Rows are points. The ring and each string are closed loops that go straight from each point to the next, and from the last back to the first. Before rounding, they use only three directions, however many columns there are. How many times does the string pass through the ring? Passing back the other way cancels.
In the rows, zero is written as 128.

Ring, 10 rows:
[[152 149 127 123]
 [132 164 135 135]
 [109 169 142 140]
 [ 81 159 151 133]
 [ 74 138 157 117]
 [ 80 120 157 103]
 [100 101 149  88]
 [130  94 134  82]
 [151 103 124  88]
 [161 125 122 105]]
String:
[[157 136 152 109]
 [130 133 138 111]
 [139 132 111 113]
 [166 129  89 111]
 [189 124 114 102]
 [183 120 144  96]
 [157 122 150  99]
 [129 127 141 106]
 [132 114  96 102]
 [154 100  88  91]
 [172  99 117  85]
 [188  96 111  82]
 [169 108  97  94]
 [154 119 102 103]
 [185 122 101 103]
 [187 133 138 106]]
Times through: 2

Ring (7 x 9):
[[163 137 134 124 131 145 154 120  96]
 [135 175 134 117 138 130 159 111 113]
 [ 87 178 123 116 134 106 157  93 132]
 [ 49 119 106 127 114  92 146  77 138]
 [ 57  65 117 138  98 103 135  82 124]
 [ 92  41 135 143  93 124 130  97 104]
 [144  62 138 139 106 145 138 115  89]]
String (19 x 9):
[[132 124 176 129 116 142 144 120  99]
 [164 139 178 126 125 154 149 131  90]
 [193 148 132 122 139 156 159 129  88]
 [177 138  98 122 139 143 160 117  96]
 [123 117 116 127 123 126 150 103 109]
 [127 129 157 127 120 135 147 114 104]
 [173 146 175 125 129 157 151 133  88]
 [208 136 135 124 137 164 157 135  80]
 [194 114  94 126 136 152 157 121  87]
 [142 105  93 128 126 130 152 104 104]
 [118 109 153 131 114 132 143 110 104]
 [162  91 170 135 112 156 140 128  83]
 [189  73 152 137 113 166 141 133  73]
 [185  73  93 134 123 151 149 118  83]
 [192  70 104 135 121 157 147 122  78]
 [190  76 144 136 116 164 143 131  74]
 [142 101 167 133 112 147 141 121  92]
 [113 111 139 130 116 127 145 105 109]
 [126 111 123 129 120 129 148 106 106]]
Times through: 2
String:
[[127  79 168 137 104 142 136 116  94]
 [117  98 145 132 112 131 142 108 104]
 [123 104 179 133 109 140 139 117  98]
 [132 111 134 129 119 134 147 110 102]
 [154 112  97 127 129 135 154 108 100]
 [191 107 106 128 131 154 154 123  85]
 [197  77 130 135 119 164 146 130  74]
 [151  68 172 140 103 154 135 125  83]]
Times through: 1

Ring (8 x 14):
[[189 122 140 134  76 107 119 125 126 117 148 107 149 128]
 [163 185 132 138  80 115 119 112 132 142 148 102 135 126]
 [111 200 127 144  98 114 129 110 136 161 140 106 124 124]
 [ 55 167 126 150 121 105 144 118 136 168 128 115 119 124]
 [ 40 119 130 151 130  97 151 128 133 160 121 123 123 125]
 [ 57  74 137 148 127  92 151 138 128 142 120 127 133 127]
 [125  54 146 140 104  94 139 141 124 117 131 124 149 129]
 [167  78 145 136  87 100 128 135 124 111 140 116 152 129]]
String (14 x 14):
[[ 86 110 173 157 106 107 145 133 127 143 127 136 149 130]
 [ 85  89 171 155 109 103 147 137 126 138 125 137 150 130]
 [108  92 139 143 107  98 139 133 127 132 131 120 140 127]
 [124  69 117 133 108  90 136 135 127 122 133 110 135 126]
 [146  26  94 120 110  80 133 141 125 104 135 100 132 125]
 [125  21 153 141 105  90 142 149 121 108 128 130 155 130]
 [ 96  43 196 159 104 101 150 149 120 121 122 150 167 134]
 [ 91  90 181 158 104 106 146 138 125 136 126 141 156 131]
 [ 94  96 154 150 108 101 143 134 127 137 128 128 144 129]
 [ 53  67 179 161 120  99 156 144 125 141 117 147 151 131]
 [ 29  49 153 156 135  90 161 145 126 143 113 140 138 129]
 [ 37  56 122 145 139  85 156 140 129 143 116 125 125 126]
 [ 76  76  95 132 129  85 144 133 131 138 126 106 117 123]
 [100 100 114 137 114  94 138 129 130 137 131 109 127 125]]
Times through: 0

Ring:
[[158 117 105 104  79 173 145 106 113 150 128 210 149  87]
 [142 155 132 100 109 176 140 119 101 169 109 197 167 106]
 [105 156 145 111 150 154 140 126 110 163  97 156 148 134]
 [ 71 132 144 127 181 124 143 124 127 144  94 114 112 156]
 [ 73  97 126 134 168 111 145 111 139 123 104 109  88 149]
 [129  91 103 119 104 144 147 101 129 129 126 171 114 105]]
String (13 x 14):
[[ 97 109 126 124 145 129 144 110 127 133 107 137 109 132]
 [ 98  99 151 117 147  98 131  84 112 111  84 110  81 129]
 [ 76  84 141 130 165  88 136  90 128 104  90  91  65 143]
 [ 52  87 110 148 186 111 154 125 159 124 116 100  82 164]
 [ 66 110 107 142 176 138 157 139 154 145 123 128 114 158]
 [ 90 122 122 127 155 141 148 125 133 147 112 142 123 140]
 [ 90 126 157 116 162 114 133 102 110 132  82 115 103 139]
 [ 89 133 171 112 166 106 127  96 101 129  70 106 100 141]
 [ 98 130 144 116 151 130 138 111 114 141  94 135 118 134]
 [ 95 129 126 123 152 145 147 125 128 150 110 147 129 137]
 [ 56 129 114 142 192 144 158 150 153 158 119 125 126 169]
 [ 35 110 122 150 211 115 155 140 158 138 109  90  94 181]
 [ 70 104 112 139 172 129 154 129 149 137 118 123 105 154]]
Times through: 1

Ring (10 x 14):
[[218 147 135 136 119 123 120 108 127 134 137 146 147 126]
 [203 171 124 144 117 123 116 106 128 146 131 145 143 131]
 [156 191 115 153 117 123 114 108 123 161 119 132 140 139]
 [126 189 113 154 119 122 115 111 117 166 114 122 141 141]
 [ 84 161 112 147 125 121 121 120 106 164 113 106 146 139]
 [ 78 134 115 139 129 122 126 126 102 155 118 101 149 133]
 [ 95 102 124 128 133 122 131 129 100 141 127 103 153 125]
 [129  83 137 120 132 122 134 127 103 127 136 111 157 121]
 [171  82 148 119 129 122 133 121 110 119 142 123 159 119]
 [213 113 148 126 123 122 127 112 121 122 143 140 154 122]]
String, 28 rows:
[[164 111 114 125 129 125 127 124 114 132 138 130 148 116]
 [174  77 126 114 132 124 133 127 111 118 146 128 153 110]
 [178  45 157 106 134 122 140 126 106 104 151 120 164 111]
 [167  53 200 114 129 117 141 115 102 105 144 108 174 129]
 [160  84 182 123 126 118 135 113 106 118 138 112 167 132]
 [156 113 142 129 126 121 128 117 111 132 134 121 155 127]
 [162 114 115 126 128 124 127 123 114 134 137 129 148 117]
 [183  88 108 116 132 126 130 129 115 122 146 136 148 105]
 [177 108  97 122 130 127 126 128 117 131 142 137 143 108]
 [163 124 117 130 127 124 125 121 115 137 135 130 147 120]
 [161 125 135 132 125 122 126 116 114 136 133 125 152 127]
 [176 122 105 127 127 126 124 123 118 135 138 136 144 115]
 [209 107 115 121 127 126 126 121 121 123 146 145 146 109]
 [245  92 153 117 124 123 129 112 123 109 152 148 156 114]
 [247  94 189 122 120 120 131 103 122 106 150 141 165 127]
 [218 108 186 128 119 119 129 103 119 116 142 133 164 133]
 [177 125 157 133 122 120 126 110 116 131 134 126 156 133]
 [211 113 189 130 119 118 129 102 118 119 140 130 164 136]
 [239 105 189 126 119 119 129 101 122 111 146 139 164 130]
 [249 104 154 121 122 123 127 109 126 112 151 150 155 117]
 [239 101 158 121 122 122 128 110 123 112 149 145 157 119]
 [229  93 195 123 120 118 132 103 119 108 146 133 167 131]
 [192 106 180 128 122 119 131 107 115 120 139 125 163 133]
 [165 120 157 133 123 120 128 112 113 132 133 122 157 133]
 [184 100 170 126 124 120 131 111 113 120 139 124 162 129]
 [193  78 192 120 125 118 136 109 111 109 144 121 169 130]
 [168 102 165 127 125 120 131 113 111 124 136 120 161 130]
 [164 111 131 127 127 123 128 120 113 131 136 126 152 122]]
Times through: 2

Ring:
[[140 158 101 114 118 155 153 130 128 116 134 128 100  98]
 [130 168 130 113 126 151 152 146 105 109  92 146 104  58]
 [126 141 164 143 132 115 137 147 122 119  97 155 133  84]
 [140 106 173 168 133  98 129 133 152 132 129 140 149 139]
 [163  82 147 176 126 108 130 110 183 143 179 110 145 199]
 [156 118 106 143 116 133 142 112 167 133 180 111 120 168]]
String, 12 rows:
[[137 144 176 136 139 142 147 151 103 113  65 149 120  61]
 [105 171 159 125 131 112 139 161 101 109  74 176 128  38]
 [115 157 138 131 124 111 137 146 125 118 115 159 128  81]
 [130 143 138 136 125 121 139 138 133 121 123 145 126 102]
 [141 135 166 141 136 138 145 144 117 117  87 141 122  85]
 [127 175 145 110 132 157 155 156  89 104  63 154 102  31]
 [119 204 101  84 120 172 162 153  84  98  80 153  83  17]
 [126 174  97 106 116 148 152 138 119 112 127 141 100  77]
 [145 138 130 132 125 143 147 131 133 121 126 129 114 110]
 [153 138 139 130 130 160 153 133 123 118 107 124 107  99]
 [152 134 150 136 132 153 150 136 122 118 100 128 112  98]
 [142 140 148 135 130 141 147 139 122 118 103 137 117  93]]
Times through: 2
String (14 x 14):
[[142 153  66 115 105 144 148 115 156 125 189 117 102 142]
 [146 155  72 111 108 157 153 117 147 122 173 115  96 129]
 [157 130 114 133 121 152 150 120 146 125 148 113 109 136]
 [157 118 136 146 126 141 145 123 148 128 140 117 120 141]
 [143 131 118 139 119 127 141 124 152 128 156 127 122 138]
 [143 124 103 143 113 116 136 115 170 134 187 121 127 165]
 [169  72 126 180 118 102 127  97 205 151 217  98 148 236]
 [176  54 162 196 129  99 125 102 201 152 193  99 157 235]
 [171  71 172 185 134 112 131 113 177 143 157 109 148 195]
 [154 107 152 159 129 123 138 124 154 132 140 123 133 149]
 [146 110 132 158 121 108 132 119 168 136 170 125 138 166]
 [145 117 123 151 119 113 135 119 166 134 172 124 133 162]
 [143 127 128 144 122 123 139 126 151 128 150 129 126 137]
 [144 132  98 135 113 128 141 117 161 130 178 120 118 152]]
Times through: 2

Ring:
[[192 134 138 151 152 131 133 143 166 132 110 153 112 100]
 [191 157 121 152 156 149 119 127 173 129 112 158 112  95]
 [149 161 114 136 145 160 114 115 155 133 119 152 121 102]
 [ 90 143 142 113 126 162 128 125 127 149 121 136 127 117]
 [ 65 120 162 102 114 151 141 138 111 157 121 127 131 127]
 [ 73  90 163 104 107 122 154 148 101 154 124 122 137 131]
 [121  83 150 121 116 102 154 151 115 142 123 129 134 123]
 [158  99 146 137 132 107 148 151 137 137 117 139 125 113]]
String, 12 rows:
[[215 165  72 162 159 140 104 102 177 109 123 166 121  87]
 [213 170 139 161 170 159 119 137 191 133 102 164 100  89]
 [177 148 168 146 156 153 135 153 171 146 101 151 103 101]
 [151 118 122 135 132 122 134 132 138 131 123 143 128 109]
 [150 133 172 135 144 146 141 155 154 150 105 143 110 109]
 [185 137 175 149 156 142 141 161 171 146  99 150 102 102]
 [216 149 149 161 165 141 130 149 185 134 102 160 102  93]
 [230 159  98 168 165 137 113 120 185 115 114 167 112  86]
 [210 195 130 161 176 181 107 125 200 132 101 169  97  85]
 [149 166 158 136 153 173 124 138 166 148 105 151 107 103]
 [142 143 137 133 140 150 127 131 149 140 115 146 119 107]
 [175 147  78 146 142 134 111 103 153 115 129 156 130  98]]
Times through: 1
String (13 x 14):
[[130 132 128 127 132 141 129 127 137 138 121 142 127 111]
 [105 149 164 119 135 169 131 139 141 155 111 139 117 114]
 [ 69 162 173 105 131 190 128 134 133 164 111 135 117 119]
 [ 75 156 141 108 126 177 121 118 127 152 121 137 127 118]
 [ 98 167 145 117 137 183 119 122 143 151 115 142 119 112]
 [143 171  85 135 142 164 103  95 152 124 127 154 128 100]
 [167 140  77 142 138 129 113 103 146 116 131 153 133 101]
 [161 138 113 140 140 136 123 122 150 128 121 150 124 104]
 [157 150 151 139 149 156 129 140 161 143 108 149 111 104]
 [201 180 150 157 171 173 118 138 193 139  99 163  96  90]
 [220 172  89 164 165 149 105 110 186 115 116 168 113  85]
 [187 156  78 151 149 140 108 102 162 114 126 159 126  94]
 [156 148  85 139 138 140 112 103 147 120 129 152 131 101]]
Times through: 2

Ring (10 x 14):
[[177 137 133 152 137 140 125 139 119 131 127 117 107 108]
 [172 172 103 129 139 145 147 125 132 116 117 117 130 142]
 [151 200  80 111 135 142 165 108 142 104 108 117 156 169]
 [128 209  72 106 128 136 171  98 145 101 104 116 171 178]
 [105 200  76 112 120 125 168  95 144 107 105 114 174 173]
 [ 93 161  96 136 115 112 149 106 135 130 114 111 155 147]
 [100 130 115 156 115 108 133 120 127 147 123 110 133 124]
 [124  99 144 176 120 111 112 138 114 158 133 111 104  92]
 [149  96 156 178 126 121 105 146 108 154 136 113  93  79]
 [166 108 153 171 131 130 109 146 110 145 134 115  94  84]]
String (18 x 14):
[[180 159  91 136 146 143 149 135 137 135 121 114 118 152]
 [187 197  74 113 149 154 166 122 145 112 112 117 138 175]
 [152 208  95 108 132 147 160 103 134  88 106 120 162 155]
 [135 188 101 120 126 135 153 106 132 103 110 117 156 147]
 [131 181  86 124 128 130 157 110 139 118 112 114 152 160]
 [117 199  56 111 129 127 176 102 153 120 106 112 168 191]
 [ 87 211  65 105 115 120 175  85 149 103 100 113 188 185]
 [ 72 192  79 117 109 111 165  88 143 112 105 112 183 168]
 [ 81 155  78 138 115 104 156 107 144 146 115 108 155 163]
 [113 138 101 150 122 113 141 122 134 148 122 110 133 139]
 [128 147 120 146 122 123 134 120 124 129 121 114 133 122]
 [115 118 151 165 113 114 113 125 110 136 128 114 121  87]
 [127  58 174 201 117 104  88 153 101 176 145 110  78  56]
 [152  69 159 194 128 115  97 158 108 176 143 110  75  73]
 [154 113 132 167 131 124 120 143 119 153 132 112 100 105]
 [152 131 131 155 130 129 125 133 120 137 127 115 114 110]
 [145 147 136 146 125 131 127 123 117 119 122 117 127 107]
 [153 147 110 145 133 131 138 129 129 135 122 114 122 132]]
Times through: 0

Ring (6 x 14):
[[115 129 137  87 115 126 130 122 124 141 168 124 124 123]
 [108 157 140 173 156 107 127 120 129 116 100 108 148  81]
 [114 165 135 187 161 113 141 129 121 110  89  91 153  80]
 [123 146 119 135 125 137 158 147 117 124 132  84 133 133]
 [123 121 114  77  92 145 152 148 123 143 179 103 112 170]
 [122 115 124  53  90 142 142 136 121 150 196 118 110 161]]
String (31 x 14):
[[110 169 133 208 167 108 139 130 127 105  73  89 157  77]
 [114 176 138 213 176 109 144 128 119 101  68  84 162  64]
 [119 178 143 204 179 114 149 125 109 102  73  81 164  55]
 [119 157 136 155 150 122 145 128 114 118 113  94 146  90]
 [114 150 131 151 139 119 139 131 126 122 118 101 140 106]
 [107 152 130 171 145 110 131 130 136 118 103 104 142 102]
 [102 165 141 204 169  96 121 118 137 109  76 108 156  67]
 [102 165 150 193 171  93 115 109 134 112  83 117 157  55]
 [113 150 147 137 147 113 127 113 121 125 127 117 143  81]
 [116 141 146 109 135 119 129 114 118 133 149 121 136  94]
 [120 138 135 103 124 130 141 127 116 134 155 110 130 116]
 [116 135 130 108 119 127 137 130 124 134 152 112 128 126]
 [113 125 128  93 108 126 130 129 132 141 165 121 120 140]
 [120 111 130  40  88 139 134 128 123 154 206 129 108 157]
 [126 105 129  11  77 149 141 130 114 161 228 129 102 168]
 [129 105 128   7  75 153 145 132 111 161 231 125 101 170]
 [123 104 123  22  75 147 140 135 122 159 221 127 101 176]
 [127 107 127  18  78 150 144 133 114 159 223 124 103 169]
 [127 121 131  51  98 145 146 131 110 148 197 115 115 146]
 [121 131 130  90 113 134 143 132 118 138 166 110 124 133]
 [112 131 126 110 114 125 134 133 132 136 152 114 124 137]
 [114 122 132  76 105 127 128 124 129 145 177 128 118 138]
 [115 125 143  69 112 125 124 114 122 146 181 133 122 119]
 [110 134 147 100 129 114 117 109 127 138 156 134 131  98]
 [103 146 144 147 144 102 113 112 138 126 120 128 140  87]
 [107 157 149 164 160 102 120 110 128 119 105 118 150  67]
 [114 159 145 160 157 112 133 117 118 118 109 106 150  74]
 [119 151 137 139 142 123 142 126 116 123 126 101 141  97]
 [112 152 132 161 144 116 136 129 128 119 110 102 142 101]
 [106 164 132 202 161 105 132 129 135 109  78  97 152  85]
 [109 174 136 219 175 105 138 128 127 102  64  88 161  66]]
Times through: 4
String (22 x 14):
[[124 169 126 188 157 128 162 144 110 106  89  70 153  95]
 [115 149 119 159 133 125 147 143 129 120 114  91 136 126]
 [126 149 113 146 125 141 167 155 115 120 124  74 134 140]
 [129 138 114 110 111 149 167 153 111 130 152  81 125 152]
 [123 127 105 102  95 147 160 159 126 136 161  89 115 178]
 [117 126 111 104  99 137 147 149 132 137 159 101 116 167]
 [122 132 124  97 111 137 148 138 119 136 162 103 123 141]
 [120 135 126 105 116 133 145 136 121 134 155 105 126 134]
 [114 129 122 105 108 130 138 138 131 137 157 111 121 147]
 [125 123 129  63 100 142 146 133 114 145 188 113 117 146]
 [127 112 134  23  88 147 143 127 109 156 218 124 109 152]
 [122 113 138  31  93 139 133 120 116 155 211 133 111 143]
 [108 129 130 106 114 119 124 126 137 138 154 125 123 131]
 [115 139 129 122 124 124 137 131 126 131 141 109 130 122]
 [107 140 133 138 131 113 125 125 137 128 129 118 133 113]
 [100 152 143 170 153  97 112 112 141 120 102 124 146  79]
 [109 145 130 149 135 115 131 129 133 124 120 109 137 111]
 [108 151 131 165 143 111 130 128 135 120 108 107 141 102]
 [105 170 138 213 172  99 128 123 134 105  68  99 158  67]
 [112 152 129 162 142 116 137 132 129 119 110 100 141 105]
 [121 151 133 137 139 128 148 131 114 123 128  96 140 104]
 [126 175 135 191 169 125 161 135 103 104  84  71 159  73]]
Times through: 2

Ring, 7 rows:
[[114  78 151 146 130 155 148 106 150  69 201 101 115 119]
 [100  93 162 163 144 137 115 135 135  88 161 109 132 107]
 [102 125 164 159 143 107  90 178 116 127 102 140 144 104]
 [120 146 156 136 129  91  93 198 108 152  79 165 141 112]
 [139 144 144 111 110  97 121 185 116 149  99 171 126 125]
 [148 120 135 102  98 122 156 145 136 118 149 152 107 133]
 [137  90 138 116 106 148 170 108 152  82 196 120 101 131]]
String, 27 rows:
[[120  91 146 141 117 143 151 114 149  80 170 116 111 116]
 [120 106 150 137 125 130 132 140 135 102 154 128 122 118]
 [114 100 156 143 135 134 125 139 133  99 166 120 127 118]
 [105  95 152 163 124 136 133 122 147  82 139 116 119 101]
 [ 88  92 165 182 146 135 108 133 138  83 140 106 135  95]
 [110 108 152 155 123 125 126 140 138  98 123 129 123 104]
 [112 111 156 147 132 123 117 152 129 109 137 130 130 112]
 [110 111 159 148 138 123 111 156 125 111 140 129 134 113]
 [104 107 156 163 130 124 116 144 135  99 121 126 129 101]
 [100 101 156 169 130 128 119 135 140  90 123 120 127  97]
 [111 104 155 150 131 129 122 142 134 100 146 124 127 111]
 [107  95 161 150 144 137 117 140 130  96 175 113 132 117]
 [101  72 162 159 148 159 131 109 144  67 214  89 126 116]
 [112  71 148 151 123 160 159  90 159  56 201  95 108 114]
 [122  62 145 135 123 172 172  80 161  51 242  88 102 128]
 [132  79 145 118 122 159 163 104 148  75 232 105 108 137]
 [144  81 137 103 109 160 179  99 152  76 237 112  98 144]
 [152  91 129  97  93 151 188 102 155  83 209 127  91 141]
 [143 105 131 112  91 134 173 117 152  94 157 139  97 126]
 [127 112 147 128 118 125 135 146 133 110 147 137 119 122]
 [139 113 143 110 114 127 144 146 131 115 167 141 116 134]
 [160 111 128  84  92 134 177 129 142 110 186 147  97 146]
 [153 107 134  92 101 136 168 130 140 107 190 140 103 144]
 [135 107 145 115 118 132 144 140 133 108 175 134 116 132]
 [127 108 145 130 115 128 141 137 138 103 149 134 116 120]
 [129  99 148 122 124 139 144 132 136  98 188 123 117 131]
 [124 107 147 134 119 129 137 138 137 102 151 131 118 119]]
Times through: 1
String:
[[132 102 140 125 106 136 157 122 147  93 161 130 107 122]
 [132  92 136 127 101 145 170 104 156  78 174 122  99 121]
 [132  65 137 123 109 172 187  74 167  50 241  95  93 132]
 [123  70 148 131 126 165 163  94 153  63 235  95 108 131]
 [120  97 154 133 133 139 132 135 133  97 186 118 124 126]
 [120 104 149 138 121 131 136 135 138  98 152 127 119 117]
 [110  85 148 157 120 146 148 106 154  70 163 108 112 106]
 [ 95  74 161 170 144 154 129 108 148  64 189  91 125 106]
 [ 92  83 168 171 156 145 109 130 134  80 181  96 137 107]
 [103 101 164 156 148 131 106 150 126 102 159 117 138 112]
 [115 111 155 143 132 124 118 152 128 110 142 131 129 115]
 [113 112 151 151 121 121 125 145 136 104 118 134 123 106]
 [100 121 161 165 137 110  97 168 123 118  94 138 139  98]
 [ 93 140 173 170 155  91  61 207 101 148  68 150 160  96]
 [106 142 168 150 151  93  70 208  98 154  88 155 156 109]
 [118 128 158 135 136 109 102 180 113 135 123 147 139 119]
 [122 124 151 135 123 112 118 164 124 124 118 146 128 115]
 [125 134 145 136 110 102 122 168 127 129  84 159 123 108]
 [136 168 149 115 115  73  94 221  99 179  50 192 139 119]
 [144 166 150  99 121  78  95 224  93 184  82 190 141 133]
 [136 136 148 112 119 105 119 180 115 143 122 161 128 128]
 [133 125 144 120 113 114 132 160 127 125 127 151 121 123]
 [140 126 136 116  98 114 148 150 136 120 118 156 110 122]
 [149 124 131 104  90 118 160 143 140 118 130 158 103 128]
 [158 117 126  91  84 126 176 131 144 112 157 154  96 138]
 [153 107 133  92  99 136 170 128 141 106 189 141 101 143]
 [135 106 145 115 119 133 144 139 133 107 178 132 116 133]]
Times through: 5
